Every row gives one point. To make a cloud, some directions were put in groups of two or more. Within a group, all points are equally far from the middle, so they leave a hole (a ring in 2 directions, a hollow ball in 3). The other directions are filled evenly. Then the cloud was stretched, turned, moved and blurred a little. Count the holes, and give their numbers of directions, smallest first.

Cloud (15 x 2)
[[-12 -36]
 [-44 -22]
 [ 33  -5]
 [-40 -30]
 [  9  27]
 [ 34  18]
 [ 29 -11]
 [ -1  25]
 [-30 -36]
 [-42 -27]
 [  4  26]
 [ 23 -17]
 [ 29 -11]
 [-44 -13]
 [  7  26]]
Holes: 1 (2)

Cloud (19 x 3)
[[-25  17  32]
 [ 29 -29  12]
 [-14 -24  32]
 [  2   9  41]
 [ 41 -14  23]
 [  4   9  45]
 [-35 -38  -7]
 [ -5  14  27]
 [ 39  35   1]
 [ 11 -18 -29]
 [ 36  31 -10]
 [ 28   7  18]
 [ 37   2  32]
 [ 31 -13  19]
 [-20 -12   0]
 [-30  36  36]
 [ 65  11   7]
 [-23  -6  45]
 [ 27 -23 -35]]
Holes: 0

Cloud (29 x 4)
[[ 14 -13  12  10]
 [ 22  41  19 -24]
 [ -5 -16 -31  40]
 [ 12  10  25 -38]
 [ -1  -6 -39  36]
 [ 50  10  13 -11]
 [-10 -35  -6  -4]
 [ -7  54  39  10]
 [ 46 -13  22   5]
 [ 51  21  13   3]
 [ -6 -43   5  13]
 [-22  -9  21   0]
 [ 10   4  50 -46]
 [-19 -34  26   6]
 [ 29  11  46 -29]
 [ 32  30   1 -17]
 [-25  -1  22   9]
 [ 71  10 -17  13]
 [ 19  -2  36 -44]
 [ -9  13 -10  21]
 [ 22 -47  14  -9]
 [  5 -51   7 -21]
 [ 17  -2  37 -50]
 [ 68 -16   6 -20]
 [-32 -53  27 -24]
 [ 24   7 -13  14]
 [ 12  10  53 -46]
 [ 24 -20 -11  -7]
 [ -3 -18 -16  -5]]
Holes: 0

Cloud (88 x 8)
[[ 54   8  -6  -7 -14 -11  11  10]
 [-11  12   0  51  28  -3  15   3]
 [-12  -8 -43  31  35 -53  -9  22]
 [  4 -31 -45 -21 -47  -4 -19 -29]
 [ 10 -28 -52  25  13 -21  -7 -27]
 [ -5  -1 -30  19  25  33   7 -50]
 [  0   6 -16  18  51   6  -3  15]
 [-27 -36 -16  52  30 -14   5 -29]
 [ 26  11 -46 -42   6 -14 -43  59]
 [ 16  -3 -50   7 -32 -27 -30 -37]
 [ 14  -2  16  58  30 -41   1  34]
 [-32  -9   7  33   8 -24 -16   7]
 [ -9   8 -24 -26  25  -1 -29  16]
 [ 25   6 -12  18   0 -37   0  17]
 [-21  -8 -36  26   0  -3  29  22]
 [  5 -13   0  28  25 -35  13 -47]
 [ -2 -27  17 -38  23 -17 -12   8]
 [  7 -42 -34   5  18  19   1 -42]
 [-24  -3  55  33  36  21   8   0]
 [ 13  26   3  12  35   6   9 -33]
 [-36  -1  -6   7  41  -6   5  45]
 [ -7  -8  16  26  30  21  22 -41]
 [ 20  38 -14 -10   2  27 -17  84]
 [ 15 -38 -26 -25 -10   5 -10 -55]
 [-23 -26 -16  -3 -10  -4  10 -49]
 [ 24  11  26 -43  24  13 -19   1]
 [ 28 -10   6  -4 -38  27  16 -18]
 [-24   0  36  42  -5 -18 -23  28]
 [ 21  -5  10 -18  26  76  -7  33]
 [ 31 -24 -15 -15  14 -12  35  -8]
 [ 43  24 -28  -4   6  16   9  -2]
 [ 21  18 -41 -15  -4 -15  13  48]
 [ -6 -37 -25  14  31 -26   5  62]
 [ 11 -30  -6 -10   8 -13   0 -59]
 [-37  16 -14  -1  44  -7 -30   9]
 [-32 -14  -8  46  53 -41  -5  33]
 [  6 -13  20  -6   9  16  33  64]
 [ 55   5  20 -45  20   9  -3  74]
 [ 22 -24   6  21 -11  -6   7 -41]
 [-13  21  24  53 -38  39   5 -63]
 [ 22  -1  25 -52  16  28 -21   4]
 [  7 -24 -11  -1  35   6  11  60]
 [ 26  62  -9   7 -15  11  15   9]
 [-34 -36   3  35  32 -27 -11 -34]
 [-22 -50 -16  52  25 -13 -17 -35]
 [-36  -2 -15  24  45  19 -24 -13]
 [  9  -7 -21 -62  -3   5 -44  14]
 [-47 -16 -16  44  10  -6   2  -3]
 [ -7  17 -13 -15  -1  38 -23   6]
 [-30 -38  26  61  42 -17  -1  -1]
 [-14   6  -1  -1  15   0  28 -40]
 [-23 -21 -14  16  17 -20  -5  16]
 [ 10  -1  -1 -29 -53  23 -37  24]
 [  9 -49 -39 -11  -5  -8 -23  -3]
 [ -6  -7  26  54  13  -6  19 -45]
 [ -5  38  28  15 -22  36  -2 -33]
 [-14 -26 -35  23 -10  12 -11  17]
 [ 49 -23 -57 -16  14   0 -27 -17]
 [-36  -8   6  39  18  18 -37  -6]
 [ 27 -12   5  11  -8  -8 -43  51]
 [  6   4  20 -16   4 -27   7 -49]
 [ -1 -48  15  24  31 -11 -16  23]
 [ 41 -14   9 -25 -28   9 -18 -17]
 [-10  12 -53  17  23  17 -11 -26]
 [ 31 -19 -47 -34  34   3  28  22]
 [ 15  -3  -7  15  33 -38  30 -40]
 [ -9   4 -32  58  -7  25  12 -16]
 [  7 -29  28  19 -15  33   5 -30]
 [ -1 -30  10  53  -7  15  23 -23]
 [ 35  -5 -36 -56  -6 -13   9  10]
 [ 27 -26  10  46  54   8 -26  32]
 [ 55  47 -40 -31 -48  43  -5  -1]
 [ 21 -18 -32   3  36  29  -8 -55]
 [  7  16 -16  18 -45  58  15   2]
 [ 16  11 -73   4   3  -3  21  22]
 [ 13   1   8   2 -46  18 -47  18]
 [  6  10   6 -26  35 -12   3 -39]
 [ 25   9  -1  47  10 -11  38  34]
 [ 22 -18 -16   8  11   4 -28 -27]
 [ -7 -41 -22 -18 -32 -17 -50  25]
 [ 24  -8 -10  15  20  32  -9  44]
 [  7  20 -23  11  67   2 -10 -19]
 [-25  13  18  93  27 -43  28  20]
 [ 23 -19   5 -20 -46  14  38 -12]
 [ 38 -30 -38   5   8 -21  13  25]
 [ 26  22  -1  19  10  48  11  19]
 [  1   3  49 -31  41 -13 -20 -24]
 [  5  19   0 -18   9  -3 -11 -41]]
Holes: 0
